Each row of a before or after table is a point. One or more steps were done to the points. Then noise was added and the rows were shuffled. The steps act on columns, c1 being the first. Write out the steps. A step turns or swaps two columns, mirrors them in a line or flattens them onto one, adds a multiple of one to another, or multiplies or shifts one. Angles are multiples of 10 degrees, from the lower column toward the higher: turns from -170 to 170, lines from 10 to 170 but not 90. Use the fewest steps. Two steps may share a column if one is a turn and the other turns, adds or multiplies; they go together, in the order done. Otherwise the lowest column goes first.
In the rows, zero is written as 128.

Before, 14 rows:
[[123 111]
 [ 84 108]
 [111 141]
 [132 148]
 [124 117]
 [118 121]
 [134 155]
 [150 169]
 [125 147]
 [ 99 107]
 [118  84]
 [134 134]
 [142 114]
 [123 142]]
After, 14 rows:
[[174 105]
 [166 116]
 [184 182]
 [174  93]
 [182 168]
 [167  41]
 [174 166]
 [149  84]
 [192 100]
 [201 209]
 [171 156]
 [161 154]
 [134  89]
 [183 140]]
Steps: shift c1 by 50; multiply c2 by 2

Before (10 x 6):
[[ 86 115 131 125 142 151]
 [ 87 131 157 134  88 172]
 [ 95 147 152 112 106 163]
 [185 125  93  76 136 138]
 [136 143 103 125  85  95]
 [147 121 112 146  85 109]
 [140 130 123 163  85 105]
 [153 125  95 121 126 106]
 [117 108 149  82 109 145]
 [142 130 139 105 156 125]]
After:
[[119 134 171  21 102 146]
 [144 102 152  46 148 127]
 [142 163 117  99 110 102]
 [186 122  59  15 131 139]
 [148 164  95  83  97 110]
 [158 128  59  60 124 106]
 [ 87 164 185  73 109 172]
 [ 97 158 176  54 133 165]
 [ 86 108 133  65 125 150]
 [135 172  78  67 120  95]]
Steps: turn c2 and c5 by 60 degrees; multiply c3 by 2; shift c4 by -60

Before, 11 rows:
[[103 158 116 148 131 107  99 105 101 143 136]
 [120 130 116 116 129  75 133 109 164 122 106]
 [131 124 120 122  92 121 102 116  99 112 142]
 [145 122 144 148 132 114 155 145 119 133 117]
 [127 139 113 125 118 132 146 124 135 133 129]
 [111 100 119 141 137 106 123 149 144 133 129]
 [132 143 173 114 120 117 137 136 105 136 105]
 [129 149 119 144 107 112 126 157 152 134 139]
 [142 105 110 131 150 103 121 114 162 134 103]
 [105 131 113 134 108 101 126 138 117 160 105]
 [123 141 143 141  92 138 153 133 138 129  96]]
After:
[[ 96 129 136 142 108 101 117 138 117 150 105]
 [142 148 103 133 132 114 183 145 119 138 117]
 [127 137 125 146 107 112  71 157 152 134 139]
 [126 149 141 135 118 132 127 124 135 132 129]
 [110 110 126 144 137 106 193 149 144 127 129]
 [139 111 140 142 150 103 177 115 162 139 103]
 [100 118 124 151 131 107   6 105 101 134 136]
 [137 103 138 129  92 121 100 115  99 114 142]
 [123 134 144 126 129  75 130 109 164 120 106]
 [123 156 109 128  92 138 131 132 138 127  96]
 [128 143 102  88 120 117 103 136 105 137 105]]
Steps: turn c1 and c10 by 20 degrees; turn c2 and c7 by -60 degrees; multiply c7 by 3; mirror c3 and c4 in the line at 110 degrees

Before:
[[125 132 172  89 109 146 113 126 131 107  89 131 111 101]
 [105 107  92 138 155 106  91  94 138 105 130 143 139 114]
 [109  94 106 120 167  96 107 123 150 130 126 116 160  99]
 [104 123 109  97 106 200 130 121 136 162 133 116 147 145]
 [143 102  99 131 128  99 116 112 148 109 146 121 145 110]
 [ 74 131 128 105  86 202 145  86 150 165 132  99 195 157]
 [107 164 167  81 118 132 135 135 111 105 129 139  99  97]
 [103 144 172  83 100 124 108 139 133 121 121 129  91 136]
 [108  94  70 140 135 117 143  85 165 155 123 119 145 118]]
After, 9 rows:
[[105 143 110 150 105 199 129 121 147  62 100 103  98 139]
 [ 74 155 128 146  87 201 144  88 132  52 100  80 143 139]
 [107 116  93 145 156 106  91  93 113 184 141 151  90 123]
 [103 164 170 136  99 124 108 139 158 132 138 119  40 141]
 [124 152 173 141 108 145 114 126 156 101 172 144  62 113]
 [144 120 100 156 130 100 116 113 114 205 126 135  95 109]
 [108 120  71 166 135 118 144  86  94  56 116 128  94 112]
 [107 167 167 111 117 132 136 135 176 182 143 155  48 115]
 [112 122 105 168 167  98 105 122 120 122 127 145 109  87]]
Steps: turn c4 and c9 by -130 degrees; turn c2 and c4 by -50 degrees; add -0.3 times c5 to c14; turn c12 and c14 by 40 degrees; turn c10 and c11 by -140 degrees; multiply c10 by 3; shift c13 by -50

Before (14 x 24):
[[132  93 152 105  92 139 146 145 166 179 151  98 169 138  78  94 142  94
  121 101 115 135 137 132]
 [157  89 146 160 188 106 100 101 106 123 101 162 140 105 146 122 152 108
  153 134 173  91 160 124]
 [129 128 126 109  93 151  89 129 137 212 136 134 188 129  55 134 136 113
  152 122 158 162 159 153]
 [144 171 153 139 114 162 159 163 168 101  92 112 145 106 140 166  88 133
  110 115 112 176 169 115]
 [ 96 115 128 175 172 102 141  75 118 147 134 210 137 106 124 120 127 104
  139 138 157  78 139 125]
 [148 179 127  92  92 157 130 115 165 100 116  98 129 131 160 143 121 117
  104 153 115 149 145 111]
 [111 169 193 143 118 175 111 135 153 123 132  81 130 139 136 152 105 143
  115 136 101 146 141 104]
 [145 149 180 106 126 190 126 112 179 115 120 122 144 137 119 141 117 115
   65 114 124 156 143 150]
 [114 134 145 110 119 186 144 165 151 146 105  91 122 136 131 158 102 112
   81 153 150 146 142 118]
 [144 163 168 108 127 149 151 150 188 113 129  82 142 132 129 202 130 115
  104 172 103 160 159 153]
 [139 122 143 202 180 104 115 100 142 140  90 191 131 104 120 100 155 107
  123 165 155 115  94  98]
 [144 127 140 119 124 132 102 125 144 183 136 134 165 145  71 165 107  62
  147  90 152 132 120 101]
 [150 120  94 168 193 127  96 119 126 141 134 157 142 102  90 124 102 130
  124 135 130  91 120 114]
 [103 123 123 159 187 113 113 118 117 110 117 183 112 101 117 138 183 134
  115 110 144 110 112  97]]
After, 14 rows:
[[103 169  47 122 123 148 129 134 151 122 133 123 128 139 136 152 105 142
  115 137 101 145 141 106]
 [157 162  67 128 120 135 130 149 185 114 147 136 141 131 129 202 129 115
  103 171 104 159 158 153]
 [143  92  90 169  86 134 137 145 170 179 118 136 169 137  79  94 142  95
  122 102 115 135 136 133]
 [133 135  91 137 115 151 149 166 142 146 157 146 122 136 131 158 102 111
   80 153 150 146 141 116]
 [138 148  84 128 119 152 114 112 173 115 153  99 144 137 119 141 117 115
   64 115 124 155 143 150]
 [118 126 123 218 120 129  99 126 147 183 127 116 166 144  71 164 107  62
  146  91 152 130 121 100]
 [116 116 180 194 185 118 161  74 121 147 119  64 138 107 123 119 128 105
  139 138 157  78 138 124]
 [100 123 166 128 195 123 137 119 114 111 135  89 113 101 116 137 183 134
  115 110 145 110 113  97]
 [164 171  99 136 120 143 136 163 152 103 176 124 145 106 140 166  89 133
  110 116 110 175 169 115]
 [143 178 109 124  82 139 113 114 158 100 152 152 129 131 160 144 120 118
  104 153 114 150 146 111]
 [125  89 137 168 197 119  88 102  98 122 147  90 141 105 146 121 151 106
  154 133 173  91 160 124]
 [ 99 129 134 145  89 137 103 130 140 212 124 124 187 128  54 134 135 112
  152 122 157 162 160 154]
 [124 122 157 212 202 119 112 100 129 141 170  71 130 105 121 101 155 108
  123 167 154 114  93  97]
 [117 119 173 140 202 128  91 119 129 141 122 127 141 102  90 124 100 131
  124 134 130  91 121 114]]
Steps: turn c1 and c7 by -50 degrees; turn c3 and c12 by -140 degrees; turn c4 and c5 by 20 degrees; add -1.5 times c18 to c4; multiply c6 by 0.4; mirror c9 and c11 in the line at 10 degrees
